Every row gives one point. Two turns around zero, p and q, are shown by what they do to some points. Write where each new point lands after one turn and then the other. Backwards means that the second turn is done in reverse. Each puzzle has new turns, and all numbers are rounded.
In the rows, 128 means zero.

Turn p:
[ 89 121 139] -> [ 99 108 107]
[150 186 135] -> [169 162  96]
[136  80 130] -> [101 123 168]
[137 125 108] -> [143 119 142]
Turn q:
[128 165 110] -> [116 165 114]
[122  93 171] -> [165  91 148]
[115 155  98] -> [103 162 129]
[158 114 166] -> [163  98 106]
[117 112  94] -> [ 92 122 143]
Where do these land?
p, then q: [109 124  93] -> [124  88 131]
q, then p backwards: [151 122 134] -> [109 141 120]
q, then p backwards: [162 163 171] -> [132 192 120]
p, then q: [ 91 104 114] -> [122  99 164]

Turn p:
[117 100 111 105 161 150] -> [ 98 112 113 117 161 101]
[117 133 112 154 137 105] -> [131 159 117 135 142 147]
[102 122 161 138 123  91] -> [109 158 123 159  96 132]
[125 199  89 133  79 157] -> [206 150 149  77 122 118]
[109 135 141 163 141 135] -> [109 152 121 108 117 151]
[144  68 136 116 136 136] -> [100  82  98 147 133 124]
[182 138 146  86 119 122] -> [143  82 175 154 124 121]
Turn q:
[160 144 103 136 132 176] -> [173 110 143 137 167 116]
[124  92 150 117 150 103] -> [105 140 153 103  96 139]
[109 157 119 135 126 173] -> [161 146 120 165 148 117]
[107  86 151 104 124 128] -> [131 161 129  98  91 129]
[121  80 146 102 100  99] -> [115 140 108  76  89 132]
[142 163 115 106 143  72] -> [ 77  86 129 142 118 100]
[139 175 138 179 116 178] -> [174 115 118 181 165 162]
[122 126 103 145 133  96] -> [ 90 127 125 122 150 129]
Where do these land?
p, then q: [ 98 121 113  69  70  92] -> [ 74  68 109 112 155 166]
p, then q: [101 127 149 142 171 129] -> [121 161 112 165 118 110]
q, then p: [153 112 132 160 146 101] -> [ 92 116 118 106 112 102]
q, then p: [140 168 117 156 123 150] -> [105 119 114 119 154 168]
q, then p backwards: [111 108 186 141 125 131] -> [130 145 157 177 106 112]
p, then q backwards: [193 116 107  92 122 136] -> [192 166 115 138 136 145]
q, then p: [110 163 112 111 114 144] -> [143 147 121 146 151 160]
p, then q backwards: [119 108 108 153 152 143] -> [122 116 108 153 100 110]

Turn p:
[179 175 156 100 124 110  97 171 146] -> [102 117 138 183 132 163 165  70 125]
[115 127 151 128 128 153 107 117  94] -> [158 135 146 133 161 130 103 126 122]
[149  95 121 140 151 108 121 118 133] -> [101 146 141 134 112 119 113 142 157]
[141 147 144  77 121  74 116 131 136] -> [103 131  91 149 118 157 117  74 138]
[144 149 109  90 151 107 127 174 119] -> [137  96 112 171  96 147 139 106 151]
[144 102 135 128 113 136 171 113 118] -> [123 122 138  80 131 147 126 139 150]
[ 83  93 128 184 109 136 147 127 123] -> [151 159 146  85 106 116 119 170  96]
[100  98  73 158  94 170 128  94 129] -> [144 147 105 100 155 108 137 208 118]
[ 85  84 126 145 131 173 148 104 155] -> [155 155 131  76 137  76 138 154 134]
[139 209 135 130 156 115 118 132 127] -> [107  75 132 170 132 118 124  94  90]
Turn q:
[138 150 181 112 164 139 144 101 119] -> [131  76  85 103 145 121 135 113 146]
[ 97 100 173 115  92 100 150 139 145] -> [162 123 133 162 146  64 125 121 118]
[130 152 140 112 164  99 118 121  84] -> [ 98  93 108 102 151 133 100 139 105]
[107 107 130  81 145 100 134  80 166] -> [121 115 146  89 106  66 114  92 138]
[141 127 106 145  97 108 113 163 174] -> [119 169 146 180 113 133 118 102 128]
[ 94 156 100 150  93 153 121 159 148] -> [159 153 170 152 135 168 143 108 109]
[109 130 146 122 104 136  76 137 103] -> [161 105 144 143 124 147  86 152 119]
[136 125 145 176 127 108 133 115 140] -> [139 164  93 131 146 123 115 117 139]
[141 161 109 146 148 174 162 138  96] -> [117 122 117 110 150 179 181 144 127]
[167 111  83 167 176 142 121 160 113] -> [ 87 165  92 124  92 173 148 155 108]
[148  90  97  83  96 149 137  94 121] -> [116 124 175 113 103 100 144 164 173]
Where do these land?
p, then q: [ 93 140 163 112 132 100 139  92 134] -> [114 115 158  89 121 129  82 137 137]
p, then q: [160 135 176 145  85 153 116 168 156] -> [146  89  97  97 174 124 178 124 146]
p, then q: [132 130 132 148 173 135 125 101 153] -> [131 133 120 130 143  94  91 112 101]
p, then q: [140 113  95 179 106 153 138  89  94] -> [125  89 115 169  99 140 136 137  69]
q, then p backwards: [164 103 109 123 106 116 161 110 162] -> [150  91 129 122 159 129 110 127 177]
p, then q: [161  97 108 140  86 161 105 154 162] -> [122 120 113 140 163 139 195  94 109]
p, then q: [ 92 152  89 129 127 136  99 167 111] -> [104 170 108 153 141 154 138 169 137]
q, then p: [ 97  95 142 146 178 110 101 126 123] -> [134 122  93 166 144 176 114 151 138]
q, then p: [116 145 156 109 124 107 146 186 141] -> [121 131 161 111 113 125  77 168 122]
q, then p backwards: [103 145 128  92 154 142 155  91  82] -> [136 144 127 142 114 171 191  99 131]
p, then q: [152 152 110  86 137  96 121 123  91] -> [159 171 132 112  80 147 126 134 136]

Turn p:
[161  69 102 107 145 124 104 114 133 124 133 157] -> [135 142 125 160  90 171  95  91 105 137 131 121]
[112 163  83 135 115 111 126 122 142 126 164 128] -> [146 113 117 107  95  86 128 144 117 162 125 125]
[ 81 159 177 171 162 179 143 123 117 151 130 117] -> [ 90 132 152  87 170 116 158 157 126  89  92  84]
[128 153 116 128 102 130 103 170 138 142 138 132] -> [137 108  90 106 152 118 118 128 126 158 140 124]
[ 89 138 119 128  99 139 118 145 127  97 134 122] -> [141  94 120 144 142 101 153 127 138 147 125 108]
[135 155 134 105 108 132 114 115 146  90 155 115] -> [125  95 153 136 132 112 140 126 109 168 127 154]
[156  88 129  86 161  81 100 117 124 132 119 118] -> [112 131 112 156  85 181 125 120 107 115 157 162]
[157 115 111 118 157 136 141 134 136 120  90 118] -> [134 160 142 134 128 136 129 103 119 110 170 130]
[110 126 122 141  92 111 134 135 177 131 143 122] -> [139  82 132 121 120 102  94 141 147 134 140 123]
[148 121 113 152  97 118 118 131 126 119 165  98] -> [115 129 124 152 124 107 102 159 132 171 136 128]
[141  89  96  95 133  97 127 128 102 112  96 126] -> [147 149 108 171  94 152 143 104 140 122 157 143]
[104 154 174 136 126 178 175 116 108 178 129 131] -> [116 145 161  70 165 143 147 150 168 111  87 111]
[106 161 184 163 149 150 180 148 107 132 129 155] -> [149 144 147 100 186 121 144 164 127  81  83 119]
[164  99 132 127 146 106 109  93 109 137  67 153] -> [106 168 111 151 108 149 114  77 132  86 124 160]
Turn q:
[125 124  97 131 154 119 111 128 145  97 155 156] -> [111 123  86 123 104 125 149 137 131 120  91 142]
[140 121 112 153 149 177 158 155 122 127 144 144] -> [112 122  92 148 129 137  99 127  92 142 139 167]
[130 157 120 159 152 133 108 142 162 152  94  82] -> [155 118 144 177 110 109 119 140 128  72 151 134]
[140 160 120 132  94 125 129 109 122 153 126  81] -> [128 129 193 130 125 113 126 151 131 122 149 139]
[158 108 151  84 150 145 111 172  97 149 120 153] -> [157 156 111 130 125 183  95  86 150 147 124 142]
[147 112 152 175 168 134 148 123 139 105 155 135] -> [121  99  84 129 157 153 151 142 101 107 140 151]
[ 83  96 149 153  85 164 103 110 126 107  97 124] -> [125  69 135 151 162  97 108 118 141 155 116  84]
[121 117  91 113 107  93 105 114  85 153 135 142] -> [ 91 143 153 123  89 144 144 124 164 159 126 110]
[149 115 102  83 113 147 122  93 101  93  97  90] -> [156 145 158 153 147  98 155 133 158 184 110 151]
[156 165 114  98 144 104 161 148 118 123 106 152] -> [141 199 127 130 115 145 135 132  98 128 116 129]
[ 78 155 140 116 148 139 111 113 132 120 119 149] -> [129 115 130 129 117 107 139  79 108 113  98 108]
[ 81 114 119 118  97 118 147 106 127 163 122 124] -> [109 124 147 107 113  93 125 113 132 149 162  92]
[149 129 155 136 128  96 117 113 168 146 163 158] -> [141 106 117  74 109 159 139 150 123  99 127 116]
[136 119 169 143 103  97 161 167 148 103 159 103] -> [113 144 114  91 188 131 108 162 135  91 142 126]
Where do these land?
q, then p: [119  92 149 156  89 136 138 116 176 133 147 137] -> [133 116 106 156 105 178 129 139 119 149 170 110]
q, then p: [141 105 160 150  83 108 154 152 115 143 134 141] -> [102 111 125 110 139 156 159 141  98 153 148  92]
q, then p: [128 150 112 104 138 209 108 151 144 150 108 133] -> [ 91 145  87 152 121 121  83  90 132 137  89 158]
q, then p: [123 160 114 108 155 120  87 136 111 143  62 131] -> [ 89 144 155 135 158  69 100 130 150 125 120 157]
q, then p: [133 150 156 103 113 105 140 140  93  48 153  93] -> [145 132 140  91 134 129 174 111  82  52 138 140]
q, then p: [151  97 120  98 118 140 149  74 141 138 120 133] -> [143 149 124  95 120 172  98 149 149 145 137 149]
q, then p backwards: [147 106 128 163 151 114 126 155  98 142 120  84] -> [146  88 153 117 120 112 134 148 115 120  92  86]
p, then q: [133 116 156 168 139 118 156 114 112 145 150 145] -> [147 144 130 167 142 128 105 123 133 103  92 112]
q, then p: [130 184 107 134  94 137 122 152  97 128 147 119] -> [109  94 101 130 168 124 153 115 129  96  94 132]
p, then q: [130 115 124 143 141 141 102 123 105 111 126 133] -> [108 123 147 157 130 117 142 127 115 123 140 123]
q, then p: [119  95 118 134 147 111 127 143 126 150 133 142] -> [132 113 139 120 108 109 124 128 136 161 132 106]
q, then p: [142 154 115 102 122 117  90 139 225 110 150 138] -> [170 118 102 173 147 126 122  76 133 144 182 182]
p, then q: [ 75 150 122 102 150 118 144  77 118 142 141 133] -> [148 163 135 109 167 102 102 143 119 166 137  94]
p, then q: [122 119 110 128 151 117 150 119 131 108 102 131] -> [119 128 141 115 156 135 140 157 114 127 112 132]
